Every row gives one point. Two turns around zero, p and q, are shown by what they do to some points. Write where each new point lands after one turn and then the other. Backwards means that the second turn is done in reverse. Each puzzle has new turns, and all numbers are rounded.

Turn p:
[0.27 0.53 0.16] -> [0.38 0.48 0.04]
[-0.02 -0.06 -0.25] -> [-0.05 -0.10 -0.23]
[ 0.24 -0.21 -0.15] -> [ 0.18 -0.28 -0.11]
[-0.49 -0.26  0.24] -> [-0.51 -0.10  0.30]
Turn q:
[ 0.39  0.45 -0.43] -> [ 0.44  0.36 -0.46]
[ 0.09 -0.02  0.24] -> [ 0.10 -0.04  0.23]
[-0.27 -0.03  0.19] -> [-0.25  0.03  0.21]
[-0.20 -0.41  0.00] -> [-0.28 -0.36  0.02]
Where do these land?
p, then q: [ 0.31 -0.39  0.02] -> [ 0.14 -0.47  0.07]
q, then p: [-0.14  0.05 -0.41] -> [-0.17  0.04 -0.40]
q, then p: [0.19 0.48 0.26] -> [0.40 0.39 0.14]
p, then q: [-0.36 -0.14  0.13] -> [-0.35  0.04  0.20]

Turn p:
[-0.01  0.11 -0.17  0.08] -> [-0.05  0.14 -0.12  0.11]
[-0.75  0.04  0.03  0.26] -> [-0.78  0.01  0.15  0.04]
[ 0.50 -0.08  0.05  0.10] -> [ 0.47 -0.05  0.05  0.21]
[ 0.41 -0.18  0.25 -0.12] -> [ 0.46 -0.20  0.15 -0.07]
[-0.46  0.42 -0.05 -0.15] -> [-0.43  0.39 -0.03 -0.28]
[ 0.31 -0.31 -0.10 -0.17] -> [ 0.33 -0.28 -0.20 -0.02]
Turn q:
[ 0.36 -0.45 -0.31  0.00] -> [ 0.21 -0.47 -0.36 -0.20]
[-0.18  0.39  0.16 -0.35] -> [-0.12  0.47  0.23 -0.20]
[ 0.00  0.23  0.40 -0.24] -> [ 0.01  0.22  0.44 -0.16]
[-0.06  0.13 -0.22  0.59] -> [ 0.10  0.02 -0.25  0.59]
[-0.12 -0.30 -0.02  0.00] -> [-0.20 -0.24 -0.06 -0.03]
Where do these land?
q, then p: [-0.40 -0.23  0.29  0.35] -> [-0.43 -0.27  0.33  0.23]
p, then q: [ 0.10  0.15 -0.03  0.04] -> [0.13 0.11 0.02 0.06]
p, then q: [-0.02 -0.54 -0.33  0.32] -> [-0.16 -0.48 -0.36  0.34]
q, then p: [ 0.20  0.48  0.30 -0.03] -> [ 0.34  0.32  0.38 -0.04]
q, then p backwards: [ 0.05  0.13 -0.47 -0.39] -> [-0.03  0.25 -0.31 -0.48]
p, then q: [ 0.07  0.01  0.24 -0.29] -> [ 0.07 -0.01  0.15 -0.35]

Turn p:
[ 0.37 -0.18 -0.12  0.08  0.28  0.56] -> [ 0.53 -0.31 -0.08  0.13  0.15  0.40]
[-0.14  0.19  0.04  0.02  0.10  0.11] -> [-0.11  0.11  0.04  0.02  0.12  0.20]
[ 0.25 -0.16  0.05 -0.24 -0.23  0.34] -> [ 0.29 -0.19 -0.01 -0.19 -0.33  0.22]
[ 0.51 -0.33 -0.27 -0.25  0.16 -0.06] -> [ 0.59 -0.18 -0.23 -0.20  0.06 -0.24]
[-0.25  0.12  0.30  0.44 -0.37 -0.26] -> [-0.46  0.13  0.25  0.40 -0.29 -0.18]
[ 0.07 -0.25 -0.53 -0.05 -0.17  0.05] -> [ 0.08 -0.26 -0.53 -0.05 -0.10 -0.09]
[-0.35  0.60  0.16 -0.05  0.08 -0.61] -> [-0.49  0.71  0.16 -0.07  0.20 -0.28]
[-0.46  0.02  0.37  0.04  0.15 -0.12] -> [-0.43  0.00  0.40 -0.05  0.19 -0.01]
Turn q:
[-0.04 -0.27 -0.23 -0.22 -0.05 -0.42] -> [-0.17 -0.25 -0.32 -0.04 -0.18 -0.36]
[-0.21 -0.19 -0.43 -0.22  0.00 -0.04] -> [-0.31 -0.09 -0.45 -0.10 -0.04  0.01]
[-0.03 -0.41  0.00 -0.29 -0.14 -0.09] -> [-0.22 -0.39 -0.05 -0.16 -0.22 -0.06]
[-0.03  0.29  0.11 -0.02  0.08  0.61] -> [ 0.06  0.29  0.20 -0.21  0.18  0.52]
[ 0.36  0.06 -0.10  0.38 -0.41  0.01] -> [ 0.41 -0.06 -0.05  0.43 -0.25  0.18]
[-0.11  0.46  0.68  0.18  0.31  0.33] -> [ 0.11  0.45  0.75 -0.10  0.36  0.11]
[ 0.29  0.68  0.43  0.12  0.09 -0.05] -> [ 0.54  0.51  0.42 -0.06  0.04 -0.15]
[-0.30 -0.34 -0.33  0.06 -0.18 -0.30] -> [-0.39 -0.20 -0.35  0.28 -0.16 -0.16]
[ 0.07 -0.27 -0.15  0.03  0.31 -0.05] -> [-0.03 -0.26 -0.17 -0.03  0.30 -0.09]
Where do these land?
p, then q: [-0.35 -0.07 -0.17 -0.63  0.36 -0.98] -> [-0.30  0.30 -0.28 -0.60  0.02 -1.01]
q, then p: [ 0.12 -0.19  0.01  0.54  0.14  0.04] -> [ 0.18 -0.22  0.15  0.43  0.28 -0.02]
p, then q: [ 0.28 -0.16  0.13  0.09  0.32  0.09] -> [ 0.31 -0.25  0.17 -0.02  0.21 -0.06]
q, then p: [ 0.05  0.43 -0.08  0.30  0.35  0.13] -> [0.28 0.39 0.01 0.17 0.37 0.18]
p, then q: [-0.28 -0.14  0.28 -0.09 -0.39  0.36] -> [-0.37 -0.16  0.25 -0.02 -0.32  0.37]
q, then p: [ 0.09 -0.18  0.10 -0.06 -0.17  0.00] -> [ 0.00 -0.20  0.07 -0.02 -0.19 -0.05]
p, then q: [ 0.03  0.15 -0.35 -0.04 -0.20  0.35] -> [ 0.02  0.03 -0.34  0.01 -0.05  0.43]
p, then q: [ 0.06  0.17  0.08 -0.10 -0.41  0.02] -> [ 0.00  0.18  0.01  0.06 -0.40  0.16]

Turn p:
[ 0.12 -0.09  0.37  0.21  0.05 -0.47  0.00  0.01] -> [ 0.00 -0.13  0.35  0.09  0.02 -0.44 -0.17 -0.24]
[-0.01 -0.27 -0.40  0.20 -0.24 -0.10 -0.17 -0.08] -> [-0.11 -0.27 -0.41  0.21  0.09 -0.01 -0.27  0.05]
[ 0.14  0.26  0.70  0.01 -0.30  0.07 -0.10 -0.14] -> [ 0.17  0.01  0.45 -0.16 -0.58  0.05 -0.19 -0.27]
[-0.32 -0.28  0.28  0.12 -0.11 -0.12 -0.20  0.03] -> [-0.43 -0.20  0.25  0.05 -0.08 -0.03 -0.21 -0.02]
[-0.06 -0.14 -0.39 -0.49  0.11  0.05  0.06 -0.10] -> [-0.09 -0.08 -0.39 -0.36  0.21  0.06  0.29  0.13]
[ 0.07  1.02 -0.07  0.08 -0.22  0.16  0.30  0.18] -> [ 0.43  0.92 -0.14  0.10 -0.44  0.00  0.01  0.03]
[ 0.05  0.28 -0.15  0.02  1.01  0.19  0.01 -0.13] -> [ 0.23  0.41  0.20 -0.06  0.79  0.32  0.35 -0.24]
[ 0.11 -0.38 -0.08 -0.34 -0.35  0.16 -0.13  0.30] -> [-0.02 -0.40 -0.12 -0.21 -0.19  0.03 -0.03  0.53]
[-0.11 -0.40 -0.26  0.19  0.04  0.07  0.22 -0.08] -> [-0.19 -0.26 -0.21  0.34  0.15  0.04  0.22  0.02]
Turn q:
[-0.14  0.06  0.44 -0.08  0.32  0.26 -0.08  0.20] -> [-0.11  0.26  0.41  0.10  0.32  0.26  0.04  0.10]
[ 0.32  0.20  0.32 -0.25  0.07  0.32  0.63  0.24] -> [ 0.39  0.30  0.25 -0.22  0.05  0.19  0.62  0.29]
[ 0.37  0.04  0.07 -0.17 -0.26  0.14 -0.30 -0.30] -> [ 0.41 -0.02 -0.03 -0.29  0.00  0.15 -0.36 -0.20]
[-0.22 -0.24  0.29 -0.28  0.27 -0.42  0.08 -0.21] -> [-0.26 -0.36  0.43 -0.17  0.25 -0.26  0.11 -0.13]
[ 0.14 -0.16 -0.14  0.08 -0.06  0.50  0.11 -0.52] -> [ 0.35 -0.23 -0.25  0.07  0.03  0.45  0.14 -0.39]
[-0.08  0.17 -0.22 -0.29 -0.13  0.15 -0.18  0.09] -> [-0.13  0.23 -0.26 -0.28  0.06  0.10 -0.12 -0.02]
[-0.48 -0.26 -0.01  0.71 -0.23 -0.19  0.20  0.06] -> [-0.39 -0.25  0.06  0.59 -0.60 -0.02  0.09 -0.02]
[-0.05 -0.23 -0.26  0.12  0.09 -0.60 -0.44  0.54] -> [-0.40 -0.14 -0.13  0.15  0.03 -0.49 -0.49  0.53]
[ 0.14  0.42 -0.50  0.16 -0.07 -0.17 -0.03 -0.10] -> [ 0.14  0.23 -0.48  0.07 -0.12 -0.40 -0.05 -0.18]
Where do these land?
q, then p: [-0.33  0.34  0.36 -0.26 -0.17  0.01 -0.33  0.54] -> [-0.22  0.63  0.31 -0.39 -0.26  0.16 -0.23  0.13]
p, then q: [ 0.17 -0.13  0.05  0.40 -0.37  0.29 -0.36 -0.38] -> [ 0.19 -0.27 -0.22  0.16 -0.09  0.52 -0.46 -0.16]
q, then p: [ 0.19  0.26 -0.49 -0.07 -0.17 -0.15  0.17 -0.05] -> [ 0.13  0.05 -0.54 -0.10  0.07 -0.33  0.00  0.03]
q, then p: [-0.03 -0.24  0.41 -0.42  0.08 -0.03  0.13 -0.09] -> [-0.09 -0.18  0.40 -0.29 -0.07  0.03  0.38  0.03]
p, then q: [ 0.13  0.08  0.22  0.30  0.11 -0.44  0.22  0.08] -> [ 0.13 -0.12  0.34  0.17 -0.12 -0.44 -0.12 -0.16]
p, then q: [ 0.28  0.09 -0.05  0.27  0.39  0.40 -0.11 -0.17] -> [ 0.50  0.06  0.01  0.28  0.28  0.30  0.10 -0.06]
q, then p: [-0.15 -0.09  0.04  0.07  0.39 -0.19  0.06 -0.38] -> [-0.18 -0.21  0.13  0.16  0.22 -0.10  0.16 -0.42]
p, then q: [-0.49  0.09 -0.27 -0.29 -0.63  0.38  0.18  0.59] -> [-0.49  0.57 -0.38 -0.13 -0.57  0.12  0.04  0.50]
p, then q: [ 0.24 -0.39 -0.28  0.01  0.38 -0.27  0.03 -0.14] -> [ 0.01 -0.44 -0.03  0.23  0.43 -0.23  0.20  0.08]

Turn p:
[ 0.34 -0.37 -0.30 -0.02 -0.05  0.42 -0.33 -0.03 -0.32  0.42  0.39] -> [ 0.54 -0.23 -0.11 -0.50  0.21  0.44  0.07 -0.29 -0.23  0.27  0.08]
[-0.10  0.25  0.08 -0.18 -0.14  0.44 -0.09 -0.51  0.17  0.21  0.20] -> [ 0.18  0.16  0.28 -0.20 -0.21  0.35  0.16 -0.31  0.36 -0.12 -0.31]
[ 0.32  0.28 -0.01 -0.15 -0.39  0.24 -0.29  0.38  0.12 -0.15 -0.24] -> [ 0.04 -0.03 -0.39 -0.13 -0.51  0.09 -0.16  0.29  0.21  0.38 -0.07]
[-0.09  0.46  0.33 -0.42 -0.04 -0.43  0.39 -0.13  0.02  0.32 -0.12] -> [-0.53  0.64  0.33 -0.20 -0.18 -0.19  0.22  0.06  0.05 -0.08  0.10]
[ 0.27  0.07  0.25  0.08  0.34 -0.45 -0.01  0.28 -0.02 -0.38 -0.13] -> [-0.01  0.19 -0.30  0.25  0.05 -0.33 -0.12  0.43 -0.05 -0.21  0.39]
[-0.21 -0.40 -0.28  0.30 -0.49 -0.04 -0.26 -0.45  0.20  0.14  0.23] -> [ 0.04 -0.47  0.20 -0.28  0.06  0.03 -0.46 -0.59  0.04 -0.16 -0.24]
[-0.06 -0.45  0.26 -0.18  0.25 -0.37 -0.05  0.19 -0.47 -0.32 -0.41] -> [-0.39 -0.24 -0.27  0.09  0.15  0.05  0.10  0.49 -0.45 -0.39  0.35]
[-0.28  0.30 -0.26  0.09  0.29  0.47  0.39  0.34 -0.24 -0.28  0.21] -> [ 0.11  0.12 -0.01  0.76  0.13  0.24  0.33 -0.07 -0.05  0.45 -0.07]
[-0.15 -0.03  0.08 -0.25  0.44 -0.33 -0.29  0.15  0.20  0.25  0.30] -> [ 0.01  0.19  0.30 -0.18  0.51  0.08 -0.17  0.30  0.25 -0.02  0.31]
[-0.20  0.42  0.25  0.01 -0.09 -0.36  0.02 -0.29 -0.41  0.11 -0.41] -> [-0.39  0.48  0.13 -0.02 -0.27  0.04 -0.10  0.13 -0.42 -0.35 -0.22]
[ 0.10 -0.25 -0.06  0.19  0.14 -0.27  0.04  0.05  0.40  0.06 -0.49] -> [-0.08 -0.22 -0.08 -0.14  0.17 -0.59 -0.05  0.30  0.02 -0.13 -0.22]
[ 0.13 -0.44 -0.49  0.27 -0.17  0.43  0.20  0.22  0.28 -0.27  0.25] -> [ 0.29 -0.64 -0.27  0.24  0.13 -0.16  0.07 -0.41  0.19  0.41 -0.04]
[ 0.27  0.25 -0.11 -0.10 -0.32 -0.03 -0.22 -0.38 -0.16 -0.27 -0.21] -> [-0.09  0.19 -0.47 -0.14 -0.34  0.17 -0.18 -0.17  0.01 -0.25 -0.22]
[-0.32 -0.10  0.26  0.34  0.23  0.27  0.50  0.19  0.22  0.17  0.43] -> [ 0.29 -0.14  0.66  0.43  0.10 -0.22  0.31 -0.15  0.06  0.19  0.18]
Turn q:
[-0.13  0.07 -0.37  0.68 -0.14  0.01 -0.07  0.06  0.29  0.18  0.19] -> [-0.13  0.14 -0.57  0.21 -0.32 -0.07  0.19 -0.05  0.22  0.12 -0.43]
[ 0.45  0.52 -0.30  0.09 -0.53 -0.48 -0.04 -0.45  0.13 -0.01  0.17] -> [-0.06  0.36  0.13 -0.18 -0.22 -0.71  0.59  0.26  0.29  0.31  0.00]
[ 0.17 -0.25  0.17  0.17  0.22  0.03 -0.27  0.28  0.03 -0.23  0.08] -> [-0.05 -0.05 -0.14  0.25  0.20 -0.12 -0.49  0.06  0.09 -0.12 -0.03]
[-0.02 -0.37 -0.02  0.32  0.01  0.30 -0.10 -0.27 -0.05  0.18 -0.26] -> [ 0.39  0.10  0.04  0.35 -0.28  0.21 -0.09 -0.21  0.11 -0.12 -0.16]
[-0.22 -0.04 -0.31 -0.26  0.35  0.08 -0.17 -0.02 -0.27  0.00 -0.36] -> [ 0.34 -0.30  0.00 -0.22 -0.27  0.01 -0.21 -0.11 -0.42 -0.12  0.07]
[-0.17  0.15  0.17 -0.42  0.14  0.60 -0.20  0.14 -0.38  0.07 -0.18] -> [-0.04  0.07  0.29 -0.11 -0.23  0.44 -0.43  0.03 -0.53 -0.03  0.26]
[-0.01  0.04  0.08  0.45  0.35  0.01  0.15 -0.07 -0.25  0.18  0.08] -> [ 0.04  0.08 -0.05  0.26  0.13 -0.04 -0.03 -0.38 -0.24  0.19 -0.36]
[-0.26  0.00  0.31 -0.33 -0.49 -0.35  0.31  0.06  0.12 -0.72  0.19] -> [-0.53 -0.06  0.15 -0.22  0.42 -0.13  0.39  0.14  0.21 -0.63  0.37]
[-0.29 -0.12  0.56 -0.28  0.27 -0.05 -0.14  0.23  0.13  0.15 -0.19] -> [-0.20 -0.51  0.35 -0.04  0.16  0.37 -0.35 -0.02  0.05 -0.02 -0.06]
[-0.17 -0.35  0.11 -0.43 -0.08  0.07  0.00  0.39 -0.45  0.16 -0.10] -> [ 0.04 -0.39  0.09  0.25  0.07  0.35 -0.07  0.13 -0.37 -0.05  0.49]
[ 0.38  0.26 -0.29 -0.03 -0.33 -0.47  0.31 -0.53  0.64 -0.17  0.78] -> [-0.20  0.45 -0.26 -0.48  0.24 -0.56  0.59 -0.11  0.79  0.34  0.19]
[ 0.27  0.09 -0.11  0.04  0.24  0.25  0.22  0.17  0.06  0.21 -0.38] -> [ 0.40  0.10 -0.03 -0.09  0.10  0.25 -0.10  0.23 -0.21  0.16 -0.31]
Where do these land?
q, then p backwards: [ 0.20 -0.23 -0.20 -0.15 -0.36 -0.42  0.31  0.16  0.20 -0.02  0.23] -> [ 0.26 -0.28 -0.01 -0.37  0.45  0.08  0.19  0.26  0.23 -0.18  0.00]
q, then p: [-0.08  0.47  0.12  0.27 -0.45  0.20 -1.36 -0.03 -0.08 -0.09 -0.16] -> [-0.52 -0.39  0.36 -0.02 -0.78  0.09 -1.10  0.13 -0.10  0.19  0.07]
q, then p backwards: [ 0.21 -0.26 -0.12  0.18  0.46 -0.07  0.41  0.10  0.22 -0.28  0.00] -> [ 0.26 -0.15 -0.51  0.14  0.40 -0.04 -0.22 -0.28  0.12 -0.02  0.05]
q, then p backwards: [-0.53  0.13  0.13  0.36 -0.25  0.29  0.32 -0.05  0.30 -0.09  0.16] -> [-0.16  0.22 -0.13 -0.54 -0.08  0.11  0.10 -0.55 -0.20 -0.20 -0.17]
q, then p: [-0.01  0.60  0.06  0.09  0.64  0.20  0.36  0.19 -0.58 -0.02 -0.02] -> [-0.12  0.45 -0.09 -0.10  0.10  0.58  0.23  0.24 -0.73 -0.27 -0.16]
p, then q backwards: [-0.07  0.38 -0.02 -0.25 -0.04  0.06 -0.44 -0.24  0.02 -0.19 -0.41] -> [-0.12  0.15  0.00  0.31 -0.13  0.41 -0.09  0.24  0.50 -0.11 -0.18]
p, then q: [-0.06 -0.32 -0.50 -0.01  0.06  0.15  0.34  0.02  0.00  0.30  0.18] -> [ 0.44 -0.16  0.22 -0.06  0.16  0.14  0.06 -0.48 -0.03  0.26 -0.08]
p, then q: [ 0.22 -0.24  0.10 -0.12  0.24 -0.84 -0.18 -0.14 -0.15  0.17 -0.26] -> [-0.36 -0.37 -0.13 -0.39  0.12 -0.41 -0.27 -0.11 -0.44 -0.15  0.38]
p, then q: [-0.17 -0.33  0.16 -0.17 -0.40  0.18  0.15  0.23 -0.02  0.00 -0.30] -> [ 0.01 -0.25 -0.07  0.31  0.02  0.41  0.29 -0.07  0.08 -0.20  0.28]
p, then q: [ 0.12 -0.08  0.07  0.12 -0.44  0.29  0.00 -0.31 -0.16  0.04  0.16] -> [ 0.23  0.33  0.29  0.07 -0.17  0.01  0.19 -0.02  0.17 -0.15  0.32]
q, then p: [-0.06 -0.15  0.13 -0.23  0.10 -0.18 -0.28 -0.06 -0.03 -0.13  0.32] -> [ 0.01 -0.09  0.24 -0.08  0.24  0.10 -0.26 -0.14  0.19 -0.23  0.17]
q, then p: [ 0.23  0.05  0.05 -0.07  0.42  0.12  0.38  0.12  0.27  0.30  0.10] -> [ 0.24  0.19 -0.01 -0.34  0.26  0.11  0.37  0.27  0.05  0.10 -0.28]
